Every row gives one point. Examples show where two turns around zero, p and q, send a point. Where does a point land after both, in the order given? Backwards means that the second turn is done in reverse. Each puzzle has new turns, and all numbers are rounded.

Turn p:
[0.12 0.19] => [-0.18  0.14]
[0.00 0.09] => [-0.09  0.01]
[-0.59  0.32] => [-0.37 -0.56]
[-0.05  0.02] => [-0.02 -0.05]
[ 0.52 -0.62] => [0.67 0.46]
Turn q:
[-0.25 -0.45] => [-0.42 -0.30]
[ 0.05 -0.43] => [-0.14 -0.41]
[-0.03  0.56] => [0.21 0.52]
[0.23 0.32] => [0.34 0.19]
Where do these land?
q, then p: [0.49 0.04] => [0.22 0.44]
q, then p backwards: [-0.59 -0.24] => [-0.03  0.64]
q, then p backwards: [0.10 0.20] => [ 0.15 -0.16]

Turn p:
[ 0.21  0.31 -0.33] => [0.07 0.10 0.48]
[-0.09  0.42 -0.17] => [ 0.12 -0.24  0.38]
[ 0.37 -0.18  0.12] => [ 0.12  0.39 -0.13]
[-0.34  0.28  0.51] => [ 0.36 -0.50 -0.27]
[ 0.44 -0.40  0.18] => [ 0.05  0.54 -0.30]
[-0.58 -0.42 -0.31] => [-0.72 -0.28 -0.15]
Turn q:
[0.10 0.07 0.38] => [0.35 0.12 0.16]
[ 0.11  0.15 -0.05] => [-0.08  0.16  0.08]
[ 0.52  0.18 -0.65] => [-0.61  0.55 -0.24]
[-0.74  0.20 -0.21] => [-0.35 -0.62  0.35]
[-0.08 -0.61  0.34] => [ 0.51 -0.29 -0.39]
[0.08 0.01 0.18] => [0.18 0.08 0.04]
Where do these land?
p, then q: [ 0.13 -0.42 -0.41] => [-0.11 -0.31  0.50]
p, then q: [-0.31  0.19  0.48] => [-0.10  0.12 -0.58]
q, then p: [-0.37  0.16  0.01] => [-0.05  0.01 -0.40]
p, then q backwards: [0.46 0.59 0.00] => [0.04 0.27 0.70]
p, then q: [ 0.10 -0.53 -0.08] => [-0.39 -0.20  0.32]

Turn p:
[ 0.23 -0.29  0.35 -0.01] => [ 0.06  0.04 -0.36 -0.35]
[ 0.42 -0.02  0.08  0.00] => [-0.30  0.07 -0.19 -0.22]
[-0.03 -0.36 -0.38  0.60] => [0.15 0.77 0.14 0.08]
[-0.56  0.41 -0.30 -0.76] => [ 0.06 -0.74  0.15  0.76]
[ 0.18 -0.11  0.46  0.23] => [ 0.09  0.05 -0.10 -0.54]
[-0.25  0.38 -0.20 -0.07] => [-0.05 -0.21  0.37  0.27]
Turn q:
[-0.04  0.48 -0.49 -0.65] => [ 0.51 -0.57 -0.27 -0.49]
[-0.62 -0.19  0.24  0.43] => [-0.50 -0.13  0.57  0.28]
[-0.02  0.25  0.18 -0.57] => [-0.12 -0.31 -0.43 -0.35]
[-0.04 -0.54  0.23  0.00] => [-0.37  0.39  0.18 -0.17]
[-0.04  0.24 -0.06 -0.08] => [ 0.10 -0.22 -0.10  0.01]
[ 0.25  0.10 -0.06  0.39] => [ 0.20  0.17 -0.01  0.40]
[ 0.51 -0.34 -0.04  0.48] => [0.18 0.68 0.06 0.33]
Where do these land?
p, then q: [-0.29  0.04 -0.30  0.74] => [-0.26 -0.22 -0.65  0.44]
p, then q backwards: [-0.14 -0.22  0.64 -0.50] => [ 0.07  0.63 -0.21 -0.53]
q, then p: [ 0.12 -0.33 -0.07 -0.32] => [-0.18 -0.40 -0.05  0.19]
q, then p: [0.20 0.27 0.04 0.46] => [-0.09  0.43  0.28 -0.24]
q, then p: [ 0.10  0.24 -0.31 -0.38] => [-0.29  0.08 -0.43  0.18]

Turn p:
[-0.38  0.57  0.19  0.26  0.28  0.57] => [ 0.45 -0.35  0.13 -0.65 -0.25 -0.39]
[-0.46 -0.16 -0.51 -0.14  0.33 -0.16] => [-0.43 -0.47  0.27 -0.12  0.40  0.08]
[-0.08 -0.29  0.35  0.15  0.26 -0.28] => [ 0.09  0.16 -0.30 -0.09  0.50 -0.02]
[ 0.37 -0.09 -0.05  0.57 -0.51 -0.01] => [ 0.18 -0.09 -0.50  0.57 -0.34 -0.07]
[-0.53  0.09 -0.44  0.04  0.24 -0.60] => [-0.72 -0.42 -0.16 -0.28  0.32 -0.01]
[-0.28  0.31  0.20 -0.51  0.01  0.40] => [ 0.17  0.10  0.46 -0.53 -0.24  0.21]
[ 0.33  0.30  0.11 -0.28  0.21  0.15] => [ 0.02  0.37  0.32 -0.11 -0.16 -0.27]
[ 0.45 -0.58  0.30  0.14 -0.16  0.23] => [ 0.54  0.29 -0.09  0.55  0.16  0.13]
[ 0.58 -0.15 -0.16 -0.22 -0.65 -0.29] => [-0.30  0.40 -0.12  0.65 -0.38  0.32]
Turn q:
[ 0.24  0.09 -0.17  0.56  0.14 -0.34] => [-0.54  0.19  0.19 -0.24 -0.03  0.34]
[-0.13 -0.53  0.27  0.13  0.17  0.57] => [ 0.24  0.33  0.37  0.62 -0.04 -0.22]
[-0.08  0.32  0.26 -0.28 -0.69 -0.03] => [ 0.13 -0.75 -0.01 -0.14  0.26 -0.26]
[ 0.28  0.07 -0.06 -0.43  0.15  0.20] => [ 0.06 -0.08 -0.46  0.26 -0.20 -0.02]
[ 0.24  0.16 -0.46  0.28  0.39 -0.49] => [-0.42  0.34 -0.19 -0.41 -0.17  0.48]
[-0.05  0.21  0.21 -0.29  0.40 -0.40] => [-0.12  0.26 -0.50 -0.24  0.24 -0.21]
[-0.62 -0.19  0.19 -0.62 -0.79 -0.10] => [ 0.88 -0.57  0.05 -0.16  0.56 -0.20]
[-0.35 -0.04 -0.15  0.49 -0.13  0.61] => [ 0.17  0.03  0.71  0.07 -0.46 -0.17]
[ 0.45 -0.09 -0.10  0.15  0.36 -0.02] => [-0.37  0.26 -0.16  0.23 -0.15  0.26]
Where do these land?
p, then q: [-0.19 -0.21 -0.27 -0.62  0.28  0.22] => [-0.04  0.21 -0.02  0.35  0.24 -0.66]
q, then p backwards: [ 0.07  0.41  0.04  0.28  0.22 -0.31] => [-0.16  0.37 -0.03 -0.20  0.12 -0.42]
p, then q backwards: [ 0.49  0.02  0.06 -0.38  0.09  0.59] => [-0.46 -0.40 -0.07  0.36  0.07  0.48]
p, then q backwards: [ 0.29  0.02 -0.54  0.31 -0.62 -0.42] => [ 0.88  0.17  0.03 -0.13  0.20  0.41]
p, then q: [ 0.18 -0.03  0.64  0.33  0.42 -0.33] => [-0.24  0.17 -0.61 -0.46 -0.31  0.27]
q, then p: [ 0.29  0.17  0.00 -0.21 -0.33  0.01] => [ 0.09 -0.23  0.06  0.30  0.29  0.18]
q, then p: [-0.57 -0.23 -0.17  0.62  0.16 -0.24] => [ 0.16  0.61  0.15 -0.61 -0.28 -0.06]
q, then p: [-0.56 -0.16  0.22 -0.32 -0.21  0.47] => [-0.15  0.55 -0.38  0.44  0.11 -0.29]

Turn p:
[-0.43 -0.28  0.19 -0.41  0.34 -0.26 -0.22  0.45  0.37] => [ 0.13 -0.33 -0.22 -0.48  0.26  0.22 -0.52  0.11 -0.49]
[ 0.32 -0.50  0.38 -0.35 -0.56  0.34  0.29 -0.23 -0.32] => [ 0.32 -0.09 -0.05  0.14  0.17 -0.60  0.74  0.46 -0.13]
[ 0.00  0.38 -0.74  0.47  0.15 -0.24 -0.02  0.46  0.41] => [-0.65 -0.08 -0.32  0.26 -0.34  0.48 -0.43 -0.50  0.09]
[ 0.13 -0.24 -0.08 -0.16  0.36  0.32 -0.12  0.17 -0.44] => [-0.34 -0.09  0.38 -0.07  0.03 -0.23 -0.12  0.48 -0.07]
[ 0.40  0.14 -0.10  0.52  0.07  0.21  0.14 -0.55  0.04] => [ 0.09  0.05  0.34  0.48 -0.23 -0.26  0.07 -0.34  0.48]
[-0.48 -0.36  0.02 -0.37 -0.05 -0.11  0.52 -0.59 -0.02] => [ 0.83 -0.01 -0.09  0.27 -0.09  0.22  0.04  0.54 -0.04]
[ 0.09  0.60 -0.07  0.06 -0.19 -0.10 -0.02  0.17 -0.27] => [-0.34  0.36 -0.06 -0.25 -0.21  0.18  0.27 -0.14  0.21]
[ 0.29  0.36  0.19  0.15  0.23  0.49 -0.17 -0.05  0.64] => [-0.01 -0.11 -0.15 -0.16 -0.02 -0.56 -0.42 -0.48  0.47]
[ 0.36 -0.08 -0.67 -0.27  0.36 -0.63 -0.34  0.24  0.18] => [-0.50 -0.79  0.07 -0.08  0.07  0.69 -0.12 -0.05  0.13]
[-0.25  0.12  0.38  0.30 -0.34  0.58 -0.44 -0.17 -0.21] => [ 0.01  0.72  0.08  0.03  0.51 -0.48  0.00 -0.09  0.09]
[-0.42 -0.12  0.51  0.07 -0.39 -0.60  0.38  0.10 -0.38] => [ 0.45  0.39  0.01 -0.15 -0.14  0.35  0.50 -0.01 -0.71]
Turn q:
[-0.20  0.04  0.30  0.11  0.35 -0.17 -0.13 -0.15 -0.04] => [-0.14 -0.12 -0.02  0.37 -0.11 -0.20 -0.19  0.21 -0.17]
[ 0.19  0.66 -0.09  0.41 -0.16 -0.29  0.00  0.21 -0.15] => [ 0.12  0.01 -0.33  0.21  0.47  0.04  0.38 -0.19 -0.50]
[ 0.20 -0.28  0.04 -1.08 -0.24  0.17 -0.22 -0.19 -0.39] => [ 0.06  0.64  0.59 -0.29 -0.73  0.41 -0.19 -0.18 -0.05]
[-0.15 -0.24  0.19  0.33 -0.33  0.21 -0.21 -0.11 -0.40] => [ 0.37 -0.15 -0.12  0.13 -0.34  0.21  0.31  0.38  0.08]
[-0.97 -0.18 -0.23 -0.86 -0.01 -0.14 -0.05  0.15 -0.06] => [ 0.26  0.39 -0.12 -0.38 -0.25  0.23 -1.13  0.19 -0.07]
[ 0.29  0.28 -0.19  0.36  0.22  0.02  0.07  1.13  0.62] => [-0.28 -0.69  0.11 -0.28  1.10  0.30 -0.02 -0.26 -0.14]
[ 0.30 -0.16 -0.15  0.31  0.53  0.10  0.19 -0.31 -0.28] => [ 0.17 -0.31  0.21  0.27 -0.19 -0.57  0.18 -0.30  0.13]
[ 0.23 -0.30 -0.39  0.09  0.15  0.08 -0.14 -0.36  0.27] => [-0.24 -0.19 -0.14 -0.06 -0.29 -0.15  0.06 -0.40  0.41]
[ 0.19 -0.10  0.03  0.03 -0.10  0.36  0.39 -0.30 -0.26] => [ 0.27  0.15  0.23 -0.16 -0.18 -0.34  0.38  0.06  0.18]
[ 0.24 -0.40  0.23 -0.01 -0.32 -0.26  0.23 -0.38 -0.27] => [ 0.18  0.44  0.16  0.40 -0.20  0.02  0.27  0.07  0.43]
[-0.33  0.70  0.25  0.32 -0.08 -0.08 -0.14  0.31  0.94] => [-0.75 -0.17 -0.59 -0.21  0.71  0.05 -0.04  0.40 -0.34]
Where do these land?
q, then p: [-0.11  0.08  0.38 -0.30  0.22 -0.29 -0.45 -0.23  0.44] => [-0.12  0.70 -0.15  0.07  0.36  0.24 -0.29  0.02 -0.21]
p, then q: [ 0.01 -0.50 -0.52  0.47 -0.62 -0.11 -0.21  0.08 -0.08] => [ 0.49 -0.58 -0.29  0.17  0.08 -0.68  0.08  0.20  0.03]
p, then q: [-0.32  0.26  0.15 -0.50 -0.17 -0.05  0.03 -0.42 -0.26] => [-0.28  0.02  0.40 -0.42  0.43  0.00  0.10 -0.27 -0.20]
p, then q: [ 0.27  0.52  0.21 -0.20 -0.03 -0.22 -0.34 -0.26 -0.19] => [-0.49  0.36  0.27 -0.32  0.07 -0.30 -0.18  0.15  0.06]
q, then p: [-0.37  0.35  0.54  0.08  0.39 -0.34 -0.29 -0.37 -0.51] => [-0.61  0.52  0.31  0.23  0.02  0.24  0.43 -0.31 -0.42]
p, then q: [-0.35  0.48  0.06 -0.21  0.40 -0.61 -0.09 -0.43 -0.13] => [-0.53  0.04  0.48 -0.61 -0.23  0.10  0.37  0.15 -0.16]
p, then q: [ 0.29 -0.66 -0.28  0.15  0.00  0.58  0.09  0.54 -0.34] => [ 0.66 -0.22 -0.30  0.58  0.32  0.23 -0.44  0.34 -0.03]
q, then p: [ 0.48 -0.51 -0.05  0.28 -0.19  0.03  0.47  0.06  0.07] => [ 0.49 -0.41 -0.16 -0.02 -0.36 -0.25 -0.27 -0.38  0.02]
p, then q: [ 0.31 -0.18 -0.46  0.00  0.06  0.02  0.15  0.50  0.04] => [ 0.47 -0.13 -0.31 -0.04 -0.09  0.19 -0.27  0.27  0.31]
q, then p: [-0.22 -0.07  0.40 -0.22  0.11  0.31  0.48  0.75  0.52] => [-0.01 -0.28  0.16 -0.84  0.19 -0.17 -0.60  0.22 -0.38]
q, then p: [ 0.00  0.84  0.07  0.20 -0.21 -0.12 -0.14 -0.24  0.13] => [-0.26  0.33  0.14  0.18 -0.48  0.49  0.01  0.45  0.04]
q, then p: [ 0.00 -0.62 -0.49  0.26  0.04  0.79  0.30  0.03  0.30] => [ 0.50 -0.95 -0.52 -0.10  0.24 -0.02  0.01  0.09 -0.10]
